Each row is a point. A path goes straight from each point to the next, and from the last back to the first. The post is the endless flat space through its rows: a point in 2 columns, a line in 3, a plane in 4, and so on, so that a path can go around it. Count how often the path circles the post. Going back the other way cancels.

Post (1 x 2):
[[-0.09 -0.11]]
Path (21 x 2):
[[ 0.04 -0.13]
 [ 0.15  0.05]
 [-0.35  0.34]
 [-0.50 -0.08]
 [-0.18 -0.27]
 [ 0.05 -0.39]
 [ 0.42 -0.19]
 [-0.03  0.22]
 [-0.20  0.01]
 [-0.40 -0.22]
 [-0.15 -0.58]
 [ 0.10 -0.24]
 [ 0.23 -0.04]
 [-0.18  0.34]
 [-0.30 -0.02]
 [-0.45 -0.41]
 [-0.27 -0.51]
 [-0.48 -0.20]
 [-0.31  0.04]
 [-0.53 -0.24]
 [ 0.01 -0.52]]
Times around: 3

Post (8 x 9):
[[ 0.16  0.01  0.07  0.05  0.18  0.02  0.47  0.08  0.07]
 [-0.02  0.20  0.15 -0.15  0.18  0.13  0.28 -0.33  0.37]
 [-0.54 -0.33  0.46  0.22  0.19 -0.51 -0.37 -0.04 -0.22]
 [-0.65 -0.10 -0.26  0.09 -0.37  0.00  0.07  0.66 -0.22]
 [-0.61 -0.15 -0.26  0.34  0.23  0.09 -0.29  0.33 -0.38]
 [ 0.15 -0.21 -0.19 -0.34  0.11  0.04  0.38 -0.24  0.02]
 [ 0.52  0.02  0.39 -0.08  0.08  0.06 -0.07 -0.21  0.33]
 [ 0.16 -0.12  0.05  0.21  0.01 -0.03  0.20 -0.47  0.30]]
Path (24 x 9):
[[ 0.47  0.18 -0.19  0.56 -0.19 -0.19  0.29  0.21 -0.12]
 [ 0.12  0.15 -0.21  0.48 -0.11 -0.01  0.50 -0.04 -0.25]
 [-0.27  0.13  0.26 -0.48 -0.26  0.30  0.14 -0.01 -0.14]
 [ 0.15  0.15  0.64 -0.21  0.08  0.11  0.27  0.25  0.19]
 [-0.14 -0.08  0.05  0.13 -0.10  0.02  0.39  0.40 -0.61]
 [ 0.74  0.26 -0.02  0.23  0.33  0.18 -0.25  0.26 -0.16]
 [ 0.25  0.14  0.02  0.62  0.68  0.01 -0.17 -0.18  0.26]
 [-0.07 -0.01  0.29  0.04 -0.34 -0.39  0.23 -0.10  0.24]
 [ 0.11  0.29  0.11 -0.09  0.40  0.15  0.24 -0.20 -0.24]
 [ 0.03  0.35 -0.35  0.43  0.40  0.10  0.00 -0.55 -0.07]
 [-0.25  0.13  0.11  0.35 -0.36 -0.33  0.05 -0.48  0.40]
 [ 0.69  0.26 -0.15  0.16 -0.03 -0.02  0.36  0.14  0.13]
 [-0.14  0.04 -0.09 -0.05  0.55 -0.13 -0.04  0.73 -0.16]
 [ 0.11 -0.29  0.28 -0.34 -0.09  0.10 -0.28  0.62  0.36]
 [-0.30 -0.23 -0.02  0.18  0.15  0.22  0.26 -0.09  0.05]
 [-0.46 -0.04 -0.32  0.34  0.12  0.13  0.50 -0.04 -0.28]
 [-0.08 -0.11 -0.24 -0.09  0.49 -0.07 -0.16 -0.39 -0.40]
 [ 0.18 -0.42 -0.27  0.32  0.11 -0.55  0.05  0.11 -0.07]
 [-0.01 -0.52 -0.63 -0.08  0.32  0.19  0.30 -0.27  0.11]
 [-0.69 -0.79  0.07  0.17  0.05 -0.17 -0.35 -0.32  0.04]
 [ 0.25  0.29  0.34  0.11  0.13  0.51  0.30 -0.18  0.02]
 [ 0.22 -0.10 -0.18  0.13  0.21  0.02  0.23 -0.68 -0.04]
 [-0.30  0.29  0.21  0.05 -0.14  0.24  0.53  0.00  0.08]
 [-0.61  0.11  0.75 -0.12 -0.20 -0.51  0.25  0.37 -0.07]]
Times around: 2
